Every row gives one point. To make a cloud, some directions were put in groups of two or more. Within a group, all points are equally far from the middle, so they leave a hole (a ring in 2 directions, a hollow ball in 3). The other directions are filled evenly. Then the cloud was stretched, turned, moved and blurred a little. Count the holes, and give their numbers of directions, smallest first.

Cloud, 14 rows:
[[-11  70]
 [-52   8]
 [-53   7]
 [-38  46]
 [-15 -64]
 [-28  58]
 [ 52   4]
 [-50 -30]
 [-47 -38]
 [-21  64]
 [ 30  68]
 [ 52  31]
 [ 53  26]
 [-52 -21]]
Holes: 1 (2)

Cloud:
[[-50 -24 -50]
 [ 32  -9  24]
 [ 17  12 105]
 [ 78 -11   3]
 [ 53   6 -76]
 [-38  32  34]
 [ 41  57  37]
 [  5  23  16]
 [ 29  11  -7]
 [-69 -25 -89]
 [ 11   4   2]
 [ -3  12 -97]
 [  7  36 -97]
 [ 38  25 -40]
 [ 16 -54 -20]
 [ 81   4 -71]
 [-50  -4 -28]
 [ 50  48   2]
 [-27  36   2]]
Holes: 0

Cloud, 47 rows:
[[ -15   44  -56   52    3  -24]
 [  12   12  110   43   30  -33]
 [ -32  -43   50   47   38  -73]
 [  25   35   16   31  -50    1]
 [  -9  -50  -33   27  -19   10]
 [  27  -33   58   70   42  -46]
 [  52   66  -32   53   21    1]
 [  -2   11  -24  -86    6   16]
 [  58   55  -32   58    4   35]
 [  52  -44   38  -30   10   -5]
 [ -42  -37   90   62   32  -48]
 [  79  -46  -37  -16    9   25]
 [  70  -18    8   21  -14   -1]
 [  16  -13  -23   87    4   10]
 [  82  -31  -56  -64   48   -4]
 [ -21   15    3   45  -44  -57]
 [  33  -49   25  -29  -16   29]
 [  15   53   65  -18  -13    8]
 [ -27   55   44  -14   19   12]
 [ -51    1   79   22   26  -13]
 [  -3   65  -18   93   -8   36]
 [  34   43   21  -16  -39   -4]
 [  66  -36  -21  -12   21  -51]
 [ -73   -7   66  102    5  -13]
 [ -18  -73    9  -18   40  -66]
 [   4  -18   67   86   63  -24]
 [   6   -6  -26   86   68   58]
 [ -19  -82  -12  -14   42  -70]
 [  -5  -23    8  -64    9  -90]
 [  15   11   47  112   10  -47]
 [  18   81   -7   20  -15   77]
 [ -38   24   -6  -20  -52   14]
 [ -12    4  -18   91   53  -38]
 [  85  -44  -57  -52   32  -23]
 [  37    9  -51  -41  -43   25]
 [  18  -28  -65    5    1  -81]
 [  62  -26  -84  -17  -14   29]
 [  14  -25  -56    5   51  -78]
 [ -43   47 -104  -52   34   14]
 [ -24   51   11   52  -32  -43]
 [   5  -50   13  -30   40  -70]
 [ -10   22  -11  -74  -20   20]
 [  58  -59  -68   25   28    2]
 [  34   -3  -35   72   15   55]
 [ -48   14   77   -7   -8    4]
 [  70   12  -58  -64   -9   39]
 [  47   23  -24  -54  -30   27]]
Holes: 1 (4)

Cloud:
[[ -81   24   16  -32   40  -27   -3  -17]
 [  21   28   16  -50    7  -16   32  -12]
 [  76  -55   73   20   -6  -39  -44   24]
 [ -20   24   20    8  -69    3   55   97]
 [  10    1   28  -71  -14   11   31  -14]
 [  20  -47   68  -24  -64  -22  -42   19]
 [  -2   -5   26   40  -68  -76  -33   23]
 [ -11    6   63   61  -43  -70    3    2]
 [ -68  -36  -40  -21   -8   20   11   52]
 [  37  -58   22   -5   80   -9  -55    3]
 [   6  -27   12  -77  -44   33   47   -2]
 [  32  -57   56   36  -73  -18   66   57]
 [  23   51  -12   34  -60    5   48   57]
 [ -20  -47  -43   58   18  -11   68  -10]
 [ -13  -73   22   10   75  -33  -45  -27]
 [ -10  -13   23  -45  -44   35  -34   23]
 [  27  -21   16  -21   68  -10  -55   54]
 [  40  -25   45   53  -25   13   65   55]
 [  24  -19  -19  -10  -83    6   27  -52]
 [ -20   31    2   76   32    7   11   -1]
 [ -36  -22  -35  -29   -3  -46  -21  -29]
 [  94   26   11   22    6   -7  -36   66]
 [ -14   32  -27   37  -30  -85   26  -39]
 [  63   -7  -15  -32   -2   30  -41   26]
 [  83    7  -17  -16  -17  -24   -3   78]
 [ -29  -44   -7   13  -19  -71  -59  -50]
 [  28  -18  -36    7   22  -42   14   94]
 [  14    7   -2   24  -81  -44  -27   38]
 [  20   38   56  -38    2  -45   28   46]
 [  35   56   14   51   -2   21   22   35]
 [  20  -34  -13  -69   -5   62   39   36]
 [  43   19  -38   17   55  -16   46    9]
 [  50   19   -1  -23  -14  -53   39   76]
 [  -1  -21    7  -11    2   79   -2   16]
 [  14  -12   23  -62  -20   41  -28   18]
 [  86  -22  -11   45  -33   18   10   82]
 [ -44   -9   53  -20   -8  -91   30   64]
 [  52  -75   68  -23   12  -41  -56  -11]
 [ -17   -9   84   23  -67  -45   18   40]
 [  59  -78    9  -13   35   22  -14   26]
 [  36  -42   54  -25   -1  -14    2  -60]
 [  47   -8   48  -41  -22  -59  -31   45]
 [ -36   29  -25   11  -31  -26   -3  -51]
 [   8   -8   -2  100   12  -52   13   51]
 [  30   19   48   88   12  -12   -7  -29]
 [  37   65   29   19  -45  -31   -6  -39]
 [  76   55    2   -3  -22  -31   25   40]
 [  26   41   60   -4  -33  -23  -69   45]
 [ -65   32   34   45   72  -12   14   28]
 [  30   47   35  -17  -16   15   46   53]
 [   0  -18  -22   24   79  -12   18  -17]
 [  80  -31    5   37  -14   18   75    3]
 [  -9   28   32   56  -19  -59  -34  -87]
 [  10   -3  -26   17   60  -10   64   27]
 [ -21  -79   14   12  -56    8   16  -39]
 [ -46   39  -22    9   -6  -47   45    5]
 [  44  -84   40  -14    7  -68  -27   16]
 [  30   -2  -58   52   -8   44   -3  -25]
 [  35  -37   94  -22   -9  -73    0   44]
 [  20  -50   57  -73  -26  -23  -31   25]
 [ -58  -37   13  -19   85   10  -31   30]
 [  -8   13  -57   43   14   19  -43  -22]
 [  16   56   12    1   22  -88    4   21]
 [  28   43  -11  -33   54  -22  -30  -40]
 [ -85   23   39  -20   21   41  -40   -1]
 [ -23  -11   54   54    8  -21  -30  -73]
 [  41    1   20  -31   65   30  -64   -3]
 [  63  -15   -6   24   -1   38  -57   24]
 [ -52  -31  -40    1  -13   61   40   32]
 [ -35  -86  -18  -25  -40  -62   11   20]
 [ -66  -74   60   27   53  -20  -47   49]
 [ -20   24  104   32  -31  -45   -7  -12]
 [ -21  -26  -27  -56    9  -36   -2  -19]
 [  29   45   57   70   22    8   -8   35]
 [  32    5  -32   75   39  -64  -12   61]
 [  36  -38  -10   21  -16 -121  -42   -2]
 [ -65   52   29   10   15   27    0    4]
 [ -85   52   56    6    4  -42   -3  -10]
 [  56   -1   35   27    2   25   61   70]
 [ -39  -85   41   38   -8  -60   -8   46]
 [  21   40   37  -26   52   18   23   23]
 [  70   45    7  -10  -45  -34   34  -15]]
Holes: 3 (2, 2, 2)
